Each row is a point. The points of each table are mixes of a few directions, plus a little noise. How many directions does each table use, and how many do they share? Where both have some left over, give the other angles between the two spaces (their principal angles), to ten degrees, smallest first.

First (4 x 2):
[[ 0.38  0.26]
 [-0.57 -0.40]
 [-0.21 -0.15]
 [ 0.40  0.28]]
Second (7 x 2):
[[-0.16  0.23]
 [ 0.28 -0.41]
 [ 0.03 -0.05]
 [ 0.54 -0.77]
 [-0.15  0.21]
 [-0.28  0.41]
 [-0.26  0.37]]
Directions: first 1, second 1, shared 0; angles 90

First (7 x 4):
[[ 0.29 -0.48  0.08  0.24]
 [-0.34  0.54 -0.08 -0.23]
 [ 0.57 -0.64  0.01 -0.26]
 [-0.06 -0.21  0.14  0.72]
 [-0.42  0.55 -0.04  0.00]
 [ 0.30 -0.19 -0.08 -0.53]
 [-0.36  0.44 -0.02  0.06]]
Second (5 x 4):
[[-0.37 -0.31 -0.05 -0.32]
 [-0.31 -0.25 -0.05 -0.26]
 [-0.37 -0.32 -0.06 -0.32]
 [ 0.31  0.26  0.05  0.27]
 [ 0.74  0.62  0.12  0.62]]
Directions: first 2, second 1, shared 0; angles 70

First (10 x 9):
[[-0.17 -0.06  0.61  0.01  0.02 -0.02  0.34 -0.09  0.48]
 [-0.21 -0.10  1.04 -0.06 -0.46  0.03 -0.12 -0.31 -0.01]
 [ 0.07  0.04 -0.18 -0.06 -0.21  0.06 -0.40 -0.07 -0.52]
 [ 0.07  0.24 -0.83 -0.32  0.44  0.22  0.09 -0.06 -0.34]
 [-0.02 -0.38  0.29  0.22  0.31 -0.49  0.40  0.68  1.00]
 [-0.13 -0.22  0.25 -0.26  0.48 -0.25  0.39  0.41  0.61]
 [ 0.09  0.07 -0.49 -0.09  0.14  0.04 -0.11  0.07 -0.26]
 [-0.04  0.36  0.29  0.27 -0.67  0.47 -0.18 -0.88 -0.50]
 [ 0.26 -0.16 -0.52  0.31 -0.15 -0.26 -0.44  0.44 -0.20]
 [ 0.06  0.21 -0.47 -0.03  0.09  0.20  0.03 -0.19 -0.24]]
Second (9 x 9):
[[ 0.07  0.17 -0.36  0.04  0.06  0.13  0.09 -0.11 -0.08]
 [-0.08 -0.44  0.03  0.54  0.02 -0.26 -0.28  0.13  0.09]
 [ 0.11  0.23  0.22  0.05 -0.24  0.04  0.30  0.01  0.37]
 [-0.11  0.10  0.13 -1.54  0.41  0.06 -0.20  0.26 -0.70]
 [ 0.19  0.02 -0.05  0.38 -0.17 -0.18  0.19  0.29  0.49]
 [ 0.21  0.18 -0.16  0.14 -0.11 -0.05  0.25  0.21  0.35]
 [-0.68 -0.65  0.38  0.57  0.16  0.24 -0.75 -1.07 -0.89]
 [ 0.14  0.18  0.06 -0.41 -0.02 -0.06  0.18  0.31  0.16]
 [ 0.15  0.22 -0.25  0.23 -0.10  0.08  0.23 -0.04  0.21]]
Directions: first 4, second 4, shared 3; angles 60
